Every row gives one point. Any point is a mix of the corners, with weights that add up to 1. It lies inside the corners' shape when no weight is negative. Is each point inside? If not, which corners have a negative weight?

Corners:
(1): [-1.78  3.33  3.10]
(2): [-0.24 -3.50  0.75]
(3): [ 1.66  0.33 -2.67]
(4): [1.91 1.12 0.70]
Points:
[ 1.28  0.63 -0.41] -> inside
[ 1.17 -2.53 -0.52] -> outside (1)
[-0.14 -2.92  0.71] -> inside
[ 0.51 -0.34  0.11] -> inside
[ 1.65  0.85 -0.01] -> inside
[ 1.25 -1.85 -1.40] -> outside (1)

Corners:
(1): [ 0.74  0.76  0.91 -0.44 -4.10 -1.71 -1.34 -1.03 -1.05]
(2): [-3.99 -1.29 -0.09  0.39 -0.75 -0.39 -2.72  0.63 -0.92]
(3): [ 1.86  0.90 -0.20  1.91 -0.01 -0.49  0.80  1.38 -1.48]
(4): [ 2.24  1.03  0.34 -1.67 -1.24 -0.11  6.05 -0.64 -0.92]
(5): [ 2.35  1.13  0.13 -1.03  0.19 -0.73 -1.28  0.19 -0.39]
(6): [ 2.08 -1.71 -2.47  0.94 -0.01 -0.15 -0.28  0.42 -1.88]
(7): [-7.15  0.75 -5.66 -0.46 -0.17  0.23  5.83 -0.43 -0.95]
(8): [ 0.77  1.56  2.34  0.49 -0.48 -1.49  0.60 -1.86  3.16]
(9): [ 1.46  0.33  3.26 -0.88 -0.17  5.18 -1.55 -0.65 -0.56]
(10): [ 2.81  0.11  1.06  1.01  0.86 -1.29 -1.92 -2.62 -2.97]
Points:
[ 1.03  0.17 -0.21 -0.18  0.19  0.61  0.73 -0.30 -1.84] -> outside (1, 8)
[ 0.96  0.65  0.21 -0.33  0.12  0.00 -1.61 -2.16  0.00] -> outside (2, 3, 4)
[-0.50  0.87  0.05  0.19 -0.43 -0.70  1.27 -1.08  0.87] -> inside
[ 0.38  0.44 -0.22 -0.15  0.34  0.43  0.81 -0.19 -0.73] -> outside (1)
[-0.19 -0.34 -1.70  0.41  0.18  1.21  0.95  1.90 -1.46] -> outside (1, 8, 10)
[-1.71 -0.26 -1.09 -0.21  0.43  0.50  3.16 -1.66 -0.64] -> outside (1, 3, 5)
[ 1.79  0.24  1.25  0.27 -0.45  0.33 -0.48 -0.32 -0.62] -> outside (7)

Corners:
(1): [-3.45 -1.72 -0.44  1.59 -0.86  4.28 -3.04  1.13  1.00  0.89  1.82 -3.69
  2.77 -2.56]
(2): [-0.90  3.43  2.01 -0.96  3.09 -1.04 -0.80  0.03 -2.69  2.08  2.55 -0.20
  0.69 -3.52]
(3): [ 1.05 -1.83  0.99 -1.29  2.20  3.42 -0.60  0.76 -2.02 -3.21  0.73 -1.72
 -2.52  1.66]
(4): [ 1.29  2.13  1.77  0.58  0.15 -1.15 -1.60  1.17  1.50 -1.72 -0.42  1.04
 -0.42 -1.94]
(5): [-0.75  2.87  0.74 -3.37 -0.74 -2.46 -1.41 -2.98 -1.18 -0.50 -1.00  0.91
 -2.02 -2.21]
(6): [ 2.35  3.69 -2.54 -1.10 -1.02 -2.62 -3.48  0.57 -1.96  2.23 -0.05  1.44
 -0.44  1.51]
(7): [-1.40  3.66 -0.43  1.24  0.60  2.78  1.06 -0.78 -1.87 -0.72  0.25 -2.35
 -3.46  1.08]
(8): [ 1.55  1.57  1.38 -0.42 -1.00 -0.13  0.03 -0.40 -1.72 -2.28  2.72  1.47
 -0.19  2.02]
(9): [-1.30 -2.51 -3.02  0.42 -2.38  3.74  0.20  2.34  0.41 -1.17  3.14 -3.27
  0.05 -3.02]
(10): [ 1.78 -0.67  1.74  2.32  2.13 -2.84 -2.76 -2.63  0.06  1.30 -1.07 -3.35
  2.12 -1.85]
(11): [ 2.31 -1.36 -3.19 -1.05 -0.71  3.48  0.45 -2.52 -4.04  1.83 -2.32  1.10
  2.73 -3.99]
(12): [-3.40 -1.50 -2.48  0.34 -0.48  1.19 -0.86  2.66 -1.67 -2.95  2.33  1.48
  0.50 -1.34]
(13): [-2.43  4.18  0.76 -0.70 -0.74 -0.87  1.30  1.42  0.06  2.19 -2.66 -3.84
  2.35 -3.58]
(14): [ 0.02 -0.28 -2.00 -1.78  0.97  2.49  0.28 -2.46 -0.01 -4.00  0.62 -1.27
  1.41 -1.24]
(15): [-1.00 -1.17 -1.93  0.33  1.30  3.35  0.77 -0.18 -0.11  0.99  1.05  0.15
  0.00  1.04]
Points:
[-0.23  0.95 -0.16 -0.62  0.68  1.04 -0.38 -0.60 -1.07 -0.88  1.21 -0.56
  0.42 -0.99] -> inside
[ 0.00  1.47 -0.85 -0.66 -0.11  0.70 -0.31  0.43 -1.21 -0.54  0.41  0.01
 -0.31 -0.96] -> outside (1, 10)
[-0.96  0.75 -0.41 -0.45  0.63  1.04 -0.65 -0.14 -0.90 -0.62  0.98 -0.98
  0.89 -1.81] -> inside
[ 0.03  0.10 -0.88  0.08 -0.16  0.35 -1.59  1.33 -1.18  0.14  1.04  0.36
  1.13 -1.37] -> outside (5, 7, 14)
[-0.76  0.63 -0.68  0.37  0.07  1.66 -0.70  0.45 -0.64  0.17  0.69 -1.67
  0.70 -1.34] -> outside (5)
[-0.85  1.51 -0.29 -0.67 -0.13  1.09 -0.43  1.18 -0.39 -1.05  1.15 -0.64
 -0.78  0.00] -> outside (10, 11)
[-0.49  0.59 -0.30  0.44  0.41  1.31 -0.58  0.71 -0.78  0.14  0.99 -1.56
  0.80 -1.53] -> outside (5)
[-1.96  0.03 -1.07 -1.21 -0.20  1.54 -0.60  1.40 -0.91 -0.91  1.98 -0.60
 -0.04 -0.36] -> outside (4, 7, 10, 11)
[ 1.02 -0.81 -1.32 -0.87  0.12  1.13 -1.42 -0.71 -1.61 -0.89  0.88  0.73
  0.69 -0.90] -> outside (7, 13)

Corners:
(1): [ 0.93 -1.96  0.32  0.16 -1.08 -3.41 -4.30 -1.06  1.83 -2.56  0.85 -0.75
  3.13 -2.60 -3.26 -1.58 -1.10  0.79 -1.92 -0.66]
(2): [-1.11  1.48  0.82  1.00  2.25  0.50 -0.09 -1.36  1.14  2.03 -1.15  1.33
  1.26 -0.86  0.04 -1.67  1.83 -0.79 -0.69 -1.13]
(3): [ 1.04  1.61  0.95 -0.82  0.80  2.09 -0.18  1.19 -1.13 -1.28  0.30  0.87
 -0.79  2.02  0.61  0.37 -1.30  2.04  1.21  0.74]
(4): [-1.84  2.37 -1.31 -0.19  2.30  4.99 -1.72  0.42 -2.41  4.54 -1.08  4.00
 -1.18 -0.45  2.58 -0.68  0.22 -2.33 -1.62  1.87]
(5): [-0.60 -1.92 -0.58  0.11  2.24  1.56 -0.57 -3.92  1.21  1.73 -0.51  0.63
  0.45 -1.32 -1.22  1.67  1.54  0.27 -0.92 -1.90]
(6): [ 1.51  3.13  2.06 -0.28 -1.36 -0.24  1.22 -0.28 -1.46 -1.54 -2.59  0.63
 -0.31 -0.61  0.46  1.26  0.37 -2.69 -2.30  2.44]
(7): [ 1.41 -1.10 -0.95 -2.46 -0.29  1.51  0.67 -1.58  0.61 -1.17 -0.60  2.12
  1.03 -0.47  1.79  2.28 -0.15  2.98  2.28 -2.35]
(8): [ 0.10 -0.02 -1.90 -1.66  5.24  4.69 -0.71 -1.76 -4.80  4.16 -2.13 -0.60
 -0.29 -2.73  0.76 -2.07 -1.85 -2.54 -0.37 -3.34]
(9): [ 0.22 -2.25  0.76 -1.02  1.33  1.31 -2.16  1.03  0.05 -0.22  1.47 -0.10
  0.59  1.38  0.24 -1.71  2.29  0.70  0.09 -2.36]
(10): [-3.26 -0.03 -1.53  2.33  0.20  2.86  1.59 -0.29 -1.98  0.02 -0.24  1.15
 -1.62 -0.64 -0.16  1.89  2.23 -0.37 -1.77 -0.73]
(11): [ 2.97 -0.14 -0.03  1.55  1.34  2.62 -2.06 -0.61 -2.04 -0.11  0.23 -0.24
  1.77  1.83 -0.17 -1.65  0.54 -1.72 -1.59 -1.47]
(12): [-4.28 -0.03 -0.14 -1.89 -0.03  0.88  0.91 -1.60  4.50  0.61 -2.23  2.30
  2.14 -5.16  0.07 -0.17 -0.87 -2.31 -2.46  0.52]
(13): [ 3.43 -0.85 -0.64 -0.47 -1.04  1.22 -3.90  0.31  1.42 -3.82  1.19 -0.36
  0.89 -0.26 -3.95 -1.06  0.20  3.68 -2.41 -3.95]
(14): [-2.49  0.09  1.34 -0.78 -2.18 -0.50  1.51  0.03 -0.70  0.67  1.97 -1.47
  1.18 -0.10 -1.90 -0.12  2.05 -1.63 -1.50  1.85]
(15): [ 1.54 -1.07  0.91  0.28 -3.05 -0.79  2.57  0.21 -0.29 -4.06  1.65  0.59
 -2.30 -2.67 -1.24  2.97 -0.12  3.56  0.23  2.16]
(16): [ 1.94  0.95 -0.27 -1.01  0.23 -0.83 -1.36  2.09  1.92 -3.20  0.32 -2.08
  3.50 -1.93 -0.95 -0.45 -0.42 -1.84  0.39 -0.25]
(17): [ 1.49  2.02  0.32  1.04 -0.67 -1.78  0.25  0.43  1.62 -0.21  1.36  1.67
 -0.03  1.61 -1.86 -1.12 -0.50 -2.55  2.76 -1.66]
(18): [ 2.38 -1.34  0.08 -0.20 -5.42  0.39  0.34 -0.44  2.27 -2.27 -1.19 -1.13
 -0.91 -0.39 -0.43  2.65 -0.35  3.84 -0.05  1.91]
(19): [-1.08  0.91  0.36 -1.27  3.18 -0.85  3.94  1.79  1.89  1.49 -1.14  1.30
  2.86 -0.74 -2.09  0.66 -0.08 -3.41  0.58 -0.49]
(20): [ 0.61 -1.00 -1.14 -0.39  3.79  2.74 -1.52 -2.37 -2.51  1.06  0.75  1.32
 -2.84 -0.51  2.24 -0.18  0.15  3.31 -2.98 -2.15]
(21): [ 1.13  0.32  2.31  0.49 -1.26  2.73  0.30  1.95 -3.12  0.85  1.53 -0.47
 -0.54  1.39  1.05  2.87  0.57  2.06 -1.76 -0.27]
Points:
[ 0.58  0.39 -0.25 -0.11  0.65  0.61  0.06 -0.61  0.37 -0.13 -0.42  1.09
  0.30 -0.52 -0.09  0.01 -0.08 -0.76  0.46 -0.85] -> outside (13, 14, 21)
[-0.21  0.14  0.27 -0.26  1.64 -0.19 -0.83 -1.77  1.02  0.49 -0.09  1.94
  0.92 -1.05 -0.80 -1.20  1.11 -0.77 -1.59 -0.96] -> outside (3, 8, 10, 16, 18, 21)
[ 0.62 -0.71  0.38 -0.16 -0.94 -0.41 -0.17 -0.30  1.14 -1.39  0.44 -0.25
  0.95 -0.90 -1.15  0.54  0.56  0.70 -1.00 -0.48] -> outside (3, 4, 8)
[-0.04 -0.68 -0.17  0.09  0.91  1.71 -0.27 -1.16 -0.93  1.24 -0.55  0.88
 -0.37 -1.01  0.58  0.42  0.33  0.18 -1.12 -0.78] -> outside (3, 13, 14, 16)
[-0.35  0.67  0.23 -0.18  1.09  0.96  0.56 -0.35 -0.28  0.45 -0.28  0.91
  0.76 -1.05  0.01  0.36  0.07 -1.10 -0.53 -0.15] -> outside (9, 13, 18)
